Rows are points. The points of each table are mixes of a few directions, plus a little noise. How many directions does each table use, and how many do they share? Where both have some left over, give the other angles between the two spaces (their principal angles), to ten degrees, smallest first.

First (4 x 2)
array([[-0.67, -0.04],
       [ 0.18,  0.01],
       [-0.26, -0.02],
       [ 0.75,  0.05]])
Second (4 x 2)
array([[-0.52, -0.03],
       [ 0.68,  0.04],
       [-0.51, -0.03],
       [ 0.33,  0.04]])
Directions: first 1, second 1, shared 1

First (6 x 3)
array([[-0.24,  0.26,  0.05],
       [-0.10,  0.06, -0.10],
       [ 0.10,  0.05,  0.41],
       [ 0.75, -0.61,  0.38],
       [-0.11, -0.01, -0.37],
       [-0.39,  0.24, -0.36]])
Second (5 x 3)
array([[ 0.23,  0.17, -0.94],
       [-0.10,  0.26,  0.04],
       [-0.07, -0.10,  0.35],
       [ 0.04, -0.07, -0.07],
       [-0.10, -0.24,  0.60]])
Directions: first 2, second 2, shared 1; angles 40

First (7 x 4)
array([[-0.72,  0.09,  0.44,  0.25],
       [ 0.21,  0.27, -0.05, -0.27],
       [ 0.33, -0.09, -0.23, -0.09],
       [-0.37, -0.24,  0.18,  0.30],
       [ 0.60, -0.07, -0.39, -0.23],
       [-0.33, -0.01,  0.19,  0.15],
       [ 0.28,  0.05, -0.16, -0.14]])
Second (8 x 4)
array([[ 0.16, -0.21, -0.15,  0.06],
       [-0.11,  0.15,  0.11, -0.05],
       [-0.02,  0.02,  0.02, -0.01],
       [ 0.19, -0.22, -0.18,  0.07],
       [ 0.24, -0.31, -0.24,  0.09],
       [-0.76,  0.94,  0.70, -0.25],
       [ 0.14, -0.18, -0.13,  0.06],
       [ 0.17, -0.21, -0.16,  0.06]])
Directions: first 2, second 1, shared 1

First (10 x 8)
array([[-0.30, -0.61, -0.17,  0.39,  0.06,  0.10,  0.06, -0.40],
       [-0.23, -0.34,  0.35,  0.21, -0.62, -0.07,  0.22,  0.52],
       [-0.06, -0.10,  0.07,  0.13, -0.07,  0.02,  0.04,  0.03],
       [ 0.17,  0.35,  0.11,  0.26,  0.26,  0.09, -0.10, -0.08],
       [ 0.14,  0.28,  0.10,  0.62,  0.50,  0.20, -0.15, -0.37],
       [ 0.18,  0.45,  0.40, -0.17, -0.35, -0.11,  0.05,  0.66],
       [-0.04, -0.19, -0.44, -0.68,  0.05, -0.11, -0.02, -0.20],
       [-0.12, -0.32, -0.31, -0.09,  0.17,  0.02, -0.02, -0.38],
       [-0.04, -0.15, -0.28, -0.77, -0.22, -0.18,  0.05,  0.13],
       [ 0.30,  0.62,  0.20,  0.09,  0.24,  0.04, -0.12,  0.09]])
Second (10 x 8)
array([[ 0.15,  0.58, -0.02,  0.12,  0.29, -0.70,  0.51,  0.39],
       [ 0.27, -0.09,  0.01, -0.64, -0.13, -0.48,  0.24, -0.13],
       [-0.16, -0.30, -0.14,  0.09, -0.02,  0.94, -0.34, -0.44],
       [ 0.05, -0.16, -0.01, -0.34, -0.10,  0.09, -0.03, -0.22],
       [ 0.19, -0.44, -0.04,  0.29, -0.19, -0.29, -0.16, -0.12],
       [-0.05,  0.13,  0.05, -0.37,  0.00,  0.06,  0.09,  0.02],
       [-0.06, -0.15, -0.13,  0.45,  0.06,  0.42, -0.21, -0.15],
       [ 0.15, -0.27, -0.09, -0.12, -0.11,  0.04, -0.03, -0.29],
       [-0.42,  0.13,  0.27,  0.25, -0.01,  0.28, -0.28,  0.38],
       [-0.16,  0.57,  0.14,  0.25,  0.25, -0.32,  0.24,  0.56]])
Directions: first 3, second 4, shared 0; angles 30, 40, 50
